Rows are points. Examples show where two turns around zero, p and q, send a point. Where does a point land after both, in the order given? Backwards means that the second turn is done in reverse. Each puzzle has new turns, and all numbers are rounded.
In the rows, 128 means zero.

Turn p:
[123 152 121] -> [138 105 123]
[149  99 113] -> [112 144 159]
[ 79 129 137] -> [107 120  84]
[161 132 140] -> [154 142 147]
Turn q:
[ 85 111 134] -> [128 145  85]
[152 164 114] -> [120  91 153]
[154 127 114] -> [117 128 155]
[121 110 150] -> [147 148 119]
Where do these land?
p, then q: [118 116  94] -> [137 146  97]
q, then p: [135  98 116] -> [144 110 106]
q, then p backwards: [137 165 131] -> [129 157 103]
p, then q backwards: [121 133 171] -> [ 99 108 154]

Turn p:
[136 165 108 146 160 119] -> [158 132 111  93 108 148]
[143 125 150 128 144 120] -> [141 144 132 122 127 104]
[130 150 135 101  93 135] -> [ 87 131 119 139 102 125]
[136  92  97 137 117 100] -> [123 106 110 117 176 125]
[126 168 157 162 118 137] -> [151 112 119 142  77 117]
[128  92 159 134 138 103] -> [148 141 128 146 159  94]
[112  91 126 133 107 144] -> [117 106 148 154 153 130]
[ 93 164 128 100 148 158] -> [124 161 144 139  94 172]
[148 104  92 110 128 136] -> [103 121 142  99 157 137]
Turn q:
[158 138 125 167 111 122] -> [144 110 135 161 109 100]
[119 140  80  97  91 167] -> [107 176  81 124 137  92]
[159 126 118  96 157 124] -> [142 166 150 113 108 141]
[119 143 134 161 124 101] -> [119  87 134 134 112 119]
[121 112 135 153 145 120] -> [149 100 129 122 128 138]
[114 126 150  90 152 150] -> [120 152 145 103 162 150]
[107 110 154 132 116 112] -> [116 104 121 140 139 157]
Where do these land?
p, then q: [111 127 131 119 111 100] -> [138 115 114 108 114 107]
p, then q: [132 127 119 125 133 157] -> [121 130 134 138 153 140]
q, then p: [122 123 100  98 136 153] -> [113 149 111 105 107 151]
p, then q backwards: [134  87 151 120 126  97] -> [129 143 132 135 107 178]
q, then p: [119  96 106 116 145  90] -> [ 80 108 151 127 120 140]
q, then p: [115 131 196 129  99 130] -> [189 127 164 150 137 136]
p, then q: [150 160 128 135 127 123] -> [108 148 107 141 115 131]
p, then q backwards: [139 150  92 154 112 176] -> [109 131 142 146 159  71]
q, then p backwards: [131 150 129 156 165 128] -> [161 118 131 156 140 151]

Turn p:
[147 104 145  91 109 100 173  88] -> [137 155 118 106  85 134  69 104]
[121 114 144 116 126 134  92 148] -> [115 140 154 107 156 125 139 136]
[152 103 141 149 104 140 131 133] -> [120 129 106 116 147 109 101 149]
[ 92 143 137 129 163 174 148 147] -> [126 134  95 117 122 149 191 133]
[156 151 129 106  99 102 106 127] -> [149 142 168 138 124  96 107 129]
[119 144 140 140 150 114 147  86] -> [116 103 121 128  79 131 128 115]
[135 126  95 146 121 142 126  88] -> [133  94 108 138 134 111 117  94]
[116 161  77 144 131 102 129 160] -> [159 111 144 186 139 151 142 139]
[149 108 147 126 162 102 112 128] -> [ 79 142 148 136 120 131 115 129]
[ 84 135 109 148 110 154 126 159] -> [159 105 117 121 162 149 161 147]
[138 118 143 113 133 143 117 143] -> [116 153 130 116 141 120 136 132]
Turn q:
[145 106 124 115 118 138 142 159] -> [102 142 132 110 132 151 106 135]
[ 98 150 118 146 115 108 118 152] -> [145  98 164 146 133 138 125 140]
[106 105 148 120 115 144 183 157] -> [ 97 129 162 100 128 140  98  85]
[109 117 114 157  98 170 162 158] -> [136 137 177  82 146 126  93 123]
[124 135 122 148 172 106 101 114] -> [172 117 100 150 118 141 145 126]
[146 136 156 139 133 110  88 104] -> [141 135 101 171 111 105 128 140]
[131 150 139 106 153 136  96 102] -> [135 145 112 147 104 118 170 133]
[135 161 114 133 131 103 114  98] -> [142 112 113 154 148 111 158 139]
[101  94 105 121  94 140 141 136] -> [111 102 147  82 121 123 108 138]
[146 137 127 132 141 104 113  85] -> [139 120  87 150 135 106 148 130]
[166 117 141  91 139 149 151 143] -> [ 87 171 114 116 132 149 130 117]
Where do these land?
p, then q: [126  86 110 118 104 127 136 133] -> [147 151 110 126 110 135 160 145]
p, then q backwards: [164 122 107 158 137 153 135 124] -> [158 127 143 129 119  94 129  95]
p, then q: [137 127 157  98 142 143  95 104] -> [100  98 133 149 119 109 153 102]
p, then q: [ 91 114 126 154 146  93 152 171] -> [145 174 168  92 115 143 106 132]
q, then p: [120 153 126 110 128  97 120 122] -> [119 115  98 125 130 151 117 143]
q, then p: [ 96 158 136 156  96 145 132 114] -> [ 97 139 152 121  96 125  98 153]
q, then p backwards: [140 105 125 118 168 116 140 124] -> [110 108 115 124 143 147 160 117]
q, then p: [153  98 137 126 116 130 104 109] -> [153 120 155 151 152 139 126 129]
q, then p: [140 161 110 166 128 165 158 100] -> [101 155 143 164  74 121 128 115]
q, then p: [130 156 140 109  93 118 151 173] -> [101 109 128  89 116 141 167 155]
p, then q: [110 129 135  94 152 122  86 134] -> [114 139 140 141 116 106 140  78]

Turn p:
[135 151 121 126 148 130 112 168 174 102 156] -> [139 125 130  80 155 165 152  99 148 120 122]
[126 109  99 129  97 114 139 108 121 141 117] -> [111 133 156 149 100 120 121 143 125 112 146]
[145 108 141 150 136 115 148 131  87 117 150] -> [120 102  88 135  88 134 122 129 130 141 127]
[129 135 156 109 129 149 111 152 123 113 145] -> [147 111 104 100 149 110 127 115 132 123 123]
[102 108 144 123 131 135 115 165 148  96 150] -> [169 101 119 106 146 143 127 122 159 116 140]
[122 150 110 127 173 154  82 112 142 126 108] -> [119 149 146 104 173 129 132 157 141 156  93]
[139 163 132  92 171 140  97 154 157 124 105] -> [127 131 148  96 189 130 125  98 127 150  96]
[126 104 104 147 112 131 175 101 121 169  76] -> [119 165 157 180  94 134  86 145  98 125 131]
[134 113 126 144 104 110 122 129 110 168 128] -> [122 132 135 130  99 115 124 136 105 145 165]
[120 104 114 121 102  86 158 107  96 133 118] -> [107 111 143 178  87 112 121 126 134 124 148]
[161 147 104 115 132 168 110 102 143 128  97] -> [ 97 151 148 108 157 122 115 149 104 111  91]
[130 116 177 134 127 107 131 116 138 117 161] -> [149  94  97 143 130 138 163 129 113 127 139]
[117 163 162 151 121 125 118 142 119  94 141] -> [125 132  74 124 153 130 145 116 150 125 145]
[105 120 101 123 109 127 173 107 114 165 141] -> [142 155 150 158  73 109 133 127 126 117 126]
Turn q:
[ 98  98  89 150 121 164  77  90 132 137 118] -> [130 123  87 126 107 128 145 110  99 192 169]
[153 116 128 145 122 127 134 182 115 125 129] -> [ 99 131 123 159 154 129 127 146 108  98 121]
[113 145 135 137 153 106 130 174  96 132 109] -> [111 135 154 151 143 164 160 137 121 117  97]
[115 125  93 153 148 155 112 105 162 130 139] -> [119 120 122 123  96 146 102 119 111 163 166]
[127 143 138  82 121 130 145 132 129 107 142] -> [149 100 133 129 113 112 122 127 148 103 102]
[129 116 166 139 146 139 154 145  91 142 144] -> [114 144 118 132 143 138 128 179 147 129  95]
[130 100  88 132 153 144  92  81 147 128  96] -> [147 126 109 140 121 144 132  98 135 173 191]
[140 133 132 121 100 102 137  90 131  96 155] -> [118 127 137 109 122  78 112 101 158 127 123]
[125 128 154 129 101 124 150 118 145 105 117] -> [128 129 140 106 117  96 140 140 140 104 141]
[131 140 116 109 107 106 162 125 127 140 121] -> [156 150 152 135 124 106 121 121 125 112 114]
[151 165 144 148 153 151 106 175 104 163 117] -> [111 146 100 130 146 196 133 136 106 100 103]
[124 127 154  90 112  90 138 119 155 131 148] -> [155 105 160  97 149  99 114 125 139 118 114]
Where do these land?
p, then q: [114 113 128 145 130 118 162 170  84 142 132] -> [133 138 101 100 136 100 108  89  94 142 139]
q, then p: [112 116 148 129 119 109 164 157 119 105 117] -> [142 116 101 150 139 156 115  97 138 130 148]
p, then q: [127 132 131 133 104 146 163 156 130 175 110] -> [111 144  97 103 128 124 130  80 142 126  98]
q, then p backwards: [127 133 137 129  89 127 122 133 122 131 177] -> [161 137 134 102 136 161 119 125  96 128 123]
p, then q: [111 155  99 154 147 151 142  88 145 132  99] -> [113 141 138 112  96 176 152 130 110  90 123]
q, then p: [161 109 129 145 106 121 153 139 110 121 123] -> [115 138 117 132 139 153 148 113 164 145 136]
q, then p: [131 148 124 115 145 157  64 108 129 108  97] -> [138 138 154 132  85 126 135 161 119  81  91]
p, then q: [156 143 129 113 129 129 169 160 119 147 159] -> [156 153 108 121 113  87 140  97 147 137 130]
q, then p: [114 117 114 111 155 136  97  63 148 137  90] -> [136 133 145 104  89 121 166 131  68 106 104]
q, then p backwards: [127 126 154 146 161 111  92 100 134 123 117] -> [127 146 115 145 144  99  94 160 143 113 135]
p, then q: [119 121 125 139 158 148 100 109 176 118 103] -> [128 116 116 142 130 187 132 159 138 102 129]
q, then p: [125 131 151  95 126 128 111 103 131 100 157] -> [134  99 178 141 135 140 127 139 113 117 132]
q, then p backwards: [133 102 108 109 117 123 113 137 124 114 188] -> [144 115 154  93 146 125 125 128  83 117  98]
p, then q: [135 145 114 127 106  88 140 168 120 139 123] -> [134 125 120  85 111 103 111 121 137 162 116]

Turn p:
[145 124 113 117 127 130  88 118 125  98 122 134 112 135] -> [134 121 127 124 147 138 152 128 102 124 112 108 117 161]
[109 133 149 117 135 133 120 111 167 158 122 148 148 153] -> [106 129 122 104 135 135  95 147 102 108 163 143 133 120]
[112  95 145 102 123 137 112 120 109 122 134 129 104 112] -> [140 146 128 109 122 146 163 114 119 146 147 126 102 129]
[150 142 119  94 148 122  84 140  85 123 110 126 139 103] -> [163  88 154 130 120 137 135 107 123 127 123 138  94 172]
[113 115 111 104  84 122 185 141 157 152 153 148 136 137] -> [138 173 116 145  97 110 106 136 135 114 173  98 162 104]
[128 149 139 129 123 114 163 161 147 143 164 125 128 142] -> [137 153 132 149 105 108 117 154 138 100 125 144 144  98]
[122 153 127 112 118 130 152 127 143 132  96 128 115 154] -> [ 96 145 137 131 117 123 118 111 122 105 135 134 156 145]
[141 152 116 141 102 101 124  97 118 137 125 105  87 118] -> [146 140 125 116 156 144 140  89 151 104 100 125 155 129]
[128 119 148 144 111 142 133 113 109 134 104 155 141 140] -> [111 126 121  99 121 108 107 104 110 148 126 120 124 122]
[124  89 128 156 131 156 119 173 129 124 136 132 161 133] -> [123 108  97 128 105  96 132 171 132 164 132 126 110 127]
[141 153 120 156 147 138 140 121 107  96 127 145 133 149] -> [113 113 145 150 140 108 121 122 102 145  89 127 138 122]
[140 106 135 150 143 114 121 128 149 120 120 138 120 106] -> [122 140 113 126 141 149 113 144 141 141 109 122 104 133]
[ 95 147 108 164 157  95 131 116 121 125 113 102 135 152] -> [111 119 149 135 182 107 123 133 154 138 124 159 154 134]
[187 117 141 101 166 164 133 125 112 133 158 111 128 125] -> [144  98 164 122  80 170 145 151 112 136 103 120 126 110]
[131 130 143  97  80 111 147 118 143 126 140 106 130  98] -> [135 146 127 129 115 136 138 105 158  86 150  96 115 106]
[ 83 122 107 162 153 140  98 139 127 124 127 116 131  94] -> [129 103  93 151 162 134 144 133 146 162 141 161 113 133]
Turn q:
[137 113 110 126 128 119 142 137 136 115  99 144 127 155] -> [112 128 121 118 121 145 144 152 125 120 120 128 159 109]
[131 120 129 133 112 125  95  84 140 143 126 121 117 140] -> [108 120 119 105 141 122  96 117 117 151 131 104 118 110]
[137 120 113 151 126 108 126 127 119  72 142 111 124 146] -> [129 108 112 140 149 112 153 134 127 126  77 127 129 104]
[140 125 161  96 120 146 146 148 130 133 125 134 111 108] -> [133 133 127 137  82 132 121 133 145 148 138 153 125 148]
[ 91 146 143 121 144 120 147 137 130 108 138 130 115 143] -> [173 153 124 132 115 120 136 139 113 124 112 125 131 124]
[118 131 113 135 122 103 136 106  86 133 112 125 144 147] -> [125 122 108 106 151  99 149 118 111 115 142 123 155 126]
[112 114 143 126 122 139 127 149 124 130 103 131 149 106] -> [122 117 128 152 100 131 136 130 122 110 155 120 125 139]
[136 117 128 155 131 121 134 109 135 153 116 141 121 134] -> [123 115 131  97 133 143 121 125 135 127 131 103 141 136]
[135 170 153 137 117 110 129 147 125 103 108 135 129 157] -> [119 156 130 110 100  94 151 140 134 107 100 121 127 120]
[123 138 108  85 113 117 140 117 138 116 109 126 190  57] -> [108 140 146 197 118 120 137  72 138 124 172 135 160 112]
[137 134 156  98 178 120  92 126 133 141 133 149 116 145] -> [126 151 159 126 130 108  88 170 111 149 122 125 137 152]
[118 115 115 151 119 129 114 127 131 148 204 135 121 148] -> [148 113 134 105 163 150  99 106  99 118  94 151  97 137]
[136 117 117 135 150 123 138 106 130 114 168 131 138  85] -> [148 106 154 160 155 135 126  97 137 147 114 129 138 140]
[136 124 108 129 129 225 117 130 128 143 105 124 114 151] -> [106 132 131 107 133 172 160 167 121 163 170 135  74 122]
[122 139 125 119 111 107 135 151 127 151 103 136 109  75] -> [143 117 137 134 100 119 108 119 171 103 165 138 141 120]
[138 126 127 152 126 137 129 148 138 145 156  76 124 152] -> [125 139  91 123 155 147 122 130 142 114 105 130  88 148]
Where do these land?
p, then q backwards: [103 125 130 113 129 157 109 123 155 109 104 105 150 126] -> [144 103 119 141 114 155 113 135 105 143  99 116 154 122]
q, then p: [ 89 111 110 109 125 105 117 133 172 143 119 150 114 119] -> [146  79 100 129 126 130 150 120 123 123 115 116  88 122]
p, then q: [117 119 134 129 116 148 138 111 158 143 151 140 133 152] -> [138 125 137 161 142 113 137 113 126 110 143 157 117 131]
p, then q: [145  97  90 110 138 102 126  93 109 119 115  86 106 122] -> [114 178 104 134 119 162 135 132 126 159 121 107 119 170]
p, then q: [134 140 140 122  92  86 118 105 102 149 172 151 122 137] -> [102 134 147 152 137  81 129 125 168 165 115 139 149 138]
p, then q: [190 172 132  84 147 137 124 156  96 120 120 127 126 125] -> [ 91  90  93  95  75 111 155 133 117 148 109 112 124 122]
p, then q: [125 119 146 108 156 168 131 145 113 121 138 109 168 119] -> [149  84 108 117  95 151 106 112 127 120 126 146 120 141]
q, then p backwards: [137 128 129 159 125 105 111 126 163 132 129 129 127 136] -> [165 134 141 140 118 114 140 105 144 119 119 127 135 124]
p, then q: [117 130 111 143 119 118 178 141 146 111 131 130 133 138] -> [133 140 134 139 137 118 124 108 136  85 121  95 113 124]
q, then p backwards: [142 177 172 135 135 122 132 124 152 131 149 135 111 134] -> [160 105 149 129 119  89 147 148  99 125 109 141 110 130]
q, then p: [104  96 122 108 116 137 109 147 135 124 121 111 111 124] -> [159 125  90 139 128 124 143 131 129 151 113 123 125 138]
q, then p: [116 130 103 145 136 147 110 140 126 118 116 132 119 100] -> [125 147 115 133 115 145 141 147 141 138 108 129 108 106]
q, then p: [113 132 116 151 123 134 168 139  81 153 124 113 144 140] -> [126 140 172 161 121 128 131 146 106 138 126  94 157 120]
p, then q: [126 129 144 168 155 139  92 135 106 107 100 171 123 128] -> [137 114 127  82 141 115 112 173 118 124 169 126 157 125]
q, then p: [162 114 141 135 108 114 156 100 105 140 130 130 132 120] -> [122 129 144 107 142 131 111 140 121 131 173 105 150 128]

Turn p:
[126 169 151 163 100 136 146 160 152 124 125 126 147 140] -> [144 105 159 143 110 144  97 147 124 114 108  90 101 120]
[127 113  98 101 134 155 168 156 125 140 125 163 147  93] -> [139  90 141 151 144 152 167 108 127 101 159 125 158 145]
[171  97 113 121 150 140 164 147 150 172  96 137 116 156] -> [112 106 155 145 184 153 145  99 156 152 154 135  96 119]
[ 96 125 169  89 133 145 105 125 150 149 158 149 142  97] -> [155 104 144  95 130 102 152 152 133 122 106 141 152 181]
[137 124 143 150 106 162 107 112  91 112 138 152 140  89] -> [154 125  96 145 138 125 140 137 103 123  85 113 172 119]
[126 103 146 119 112  93 113 108  91 111 109 124  82 138] -> [126 155 109 122 132 123 100 130 105 153 128 188 139 104]
[121 141 136 150 159 107 142 123 126 112 146 110 106 164] -> [105 170 146 126 128 110  92 113 124 121 130 123 107 131]
[121 145 101 163 112 119 101 148 148 157 151 105 142 114] -> [102  91  99 133 106 109 113 148 152 116 124  96 112 133]
[ 99 116 111 134  98 150 149  95 127 100  99 126 118 147] -> [130 136 143 104 126 132 132 134  93 138 153 115 146  74]
[112  99 114 134 160 101 113 141 127 103 106 111 154 134] -> [122 163 105 125 127 150 115 147 142 139 172 118 133 148]
[161 102 104 136 119 139 103 141  97 157 145  96 155 132] -> [100 126  90 146 144 136 142 143 183 117 112 125 139 107]
[118 170 150 104 144 119 164 106 138 106  99  92 124 145] -> [121 159 165  87  99 165 124 111 106 124 123 133  98 127]
[165 107 121 114 124 145 100 145 115  96 133 104 117 108] -> [160 138  84 122 131 140 122 103 162 124 120 136 145 113]
[157 151 134 103 127 137 133 135 130 133 125 145 121 159] -> [140 131 161 146 120 129 142 108 145 142 113 142 112 118]
[101 139 131 142 160 102 104 119 128 131 123 162  83 133] -> [113 136 131 136 121  90 102 112  98 169 137 140 133 160]
[113 150 126 126 111  97 137  87 153 146 169 147 155  99] -> [123 112 120 123 108  90 166 157  93  93 121 128  99 151]
Turn q:
[121 111 101 128  78 152 129 109 123 104 146 144 157  98] -> [135 158 113 141 117 154 144 120  98 126 151 117 108 183]
[132 122 122 168 163 182 106 181 134 132 146 142 141 151] -> [162 107 174 138 143 160  97 167 124 135 106 138  81 120]
[152  90 177 125 162  92 188 124 135 120 110 117 177 128] -> [ 53 166 129 124 130 130  82 127 166 172 108 135 150 130]
[133 166 121 110 138 111 131 134 177 124 108 152 106 116] -> [164 150 110  83 135 126 125 136 141 112 132 134 160 104]
[131 118  86 127 146  93 139 150 151 145 111 141 132 105] -> [127 115 115  85 131 162 112 116 152 112 133 158 143 137]
[116 113 152 124 109 123 128 123 114 164 152 112 135 142] -> [ 89 108 137 130 117 117 136 128 120 120 118  93 115 130]
[113 133 150 129 121 105 110 121 120  90 140 118 116 166] -> [149 119 125 154 128 108 136 104 145 158 117  92 136 116]
[ 91 125 127 110 112 144 127 145 121 168 113 161 125 147] -> [122 110 102 112 134 136 163 162 136 106 102 118  99 127]
[102 146 144 133 120 107 121 103 126  82 106  59 113 109] -> [130 133 116 146 119 114 145  71  87 171 126 134 169  98]
[113 149 137 114 132 136  60 107 123 134 133 128 102 128] -> [165 100 131 139 149  91 146 127  98 104 111 114 148 131]
[161 125  86 117 110 161 138 124 118 126 146  99 135 132] -> [127 145 174 135 109 134 153 114 123 117 158 148 106 144]
[103 137 140 120 177 150 142  82 101 150 116 147 163 115] -> [ 97 119 115 115 154  89 131 176 109 161 124 157 129 160]
[ 98 105 137 147 104  98 157 102 157 130 107 156 104 121] -> [109 129  73 124 139 162 136 140 138 132 150  99 161 117]
[176 156 103 149 123 117 128 136 124 137 129 129 139 113] -> [135 139 137 114 135 120  97 105 130 104 163 150 106 125]
[119 137 143 110 126 144 129 117 130 111 155 146 101 154] -> [154 131 133 142 112 109 147 157 140 135 130  98 135 125]
[174 131 118 125 114 133 131 157  92 128 160 110 122 105] -> [128 132 152 148  81 117 104 107 125  97 142 146 103 135]
[139 112 133 139 140 127 113 161 129 130  97 116 110 147] -> [131 116 139 147 143 146 123 120 146 117 103 144 128  94]
Where do these land?
q, then p: [119 129 117 115  93 119 125 100 138 139 105 136 114 129] -> [118 148 135 124 119 135 142 110 120  90 150 112 126 124]
q, then p: [125 130 120 153 117  87 106 133 113 120 137 107  94 145] -> [127 137  82 105 163 112 145 140 117 116 131 120 117 116]
p, then q: [170 115 182  91 141 121 150 145 152 155 102 133 164 134] -> [136 146 155 144 133 134 123 202 158 119 121 138 136  79]
q, then p: [145 142 115 164  95 128 135 120  98 124 131 154 113 116] -> [124 135 102 143 123  79 112 102 132 107 130 117 131 112]
q, then p: [111 180 105 131 121 120  93 122 109  91 159 116 137 138] -> [103 146 106 140 155 117 145 117 128 128 107 175  85 105]
p, then q: [163 102 123 114 148 150 159 146 181 167 127 122 160 118] -> [120 131 176 137 107 150 132 170 151 157 132 129 179 105]
p, then q: [111 120 113  99 164 141 114 120  96 135 155 114 159 177] -> [136 156 111  67 125 123 123 130 116 167 115  97 120 101]
p, then q backwards: [152 111 135 146 133 183 130  94 147 132 101 106  94 107] -> [ 84 154 131 148 122  91 105 132 165 136 101 109 155 147]
p, then q backwards: [ 86 159 134 125 146 140 138 150 120 138 153 120 139 164] -> [169 101 144  99 142 128 136 128 139 145 168 113 133 135]
p, then q: [144 114 137 141 151 125 131 128 153 152  76 149 143 100] -> [104  92 171 141 123 134 146 167 141 126 134 145 115 117]
p, then q: [ 90 134 129 110 126 124 102 154  91 136 167 104 143 123] -> [154 159 113 107 149 156 135 101 137 146  97 101 106 139]
p, then q: [158 110 116 110 142 155 169 166 147 123  85 128 121 103] -> [116 140 183 157 133 126 131 178 111 137 151 129 149 152]
q, then p backwards: [133 109 134 143 109 133 101 121 146 109 126 164  96 124] -> [139 107 128 150 123 138 136 156 116  98 133 142 162 108]
p, then q: [103 153 125 120 138  90 132 112 103 109 171 139 115 120] -> [152 130  84 139 134 105 133  95 148 144 140 105 102 134]
p, then q backwards: [110 111 135 160  95 103 132 111 124  90 124 128 130 122] -> [127 160 155 155 123 153 132 127 140 131 128 148 110  93]
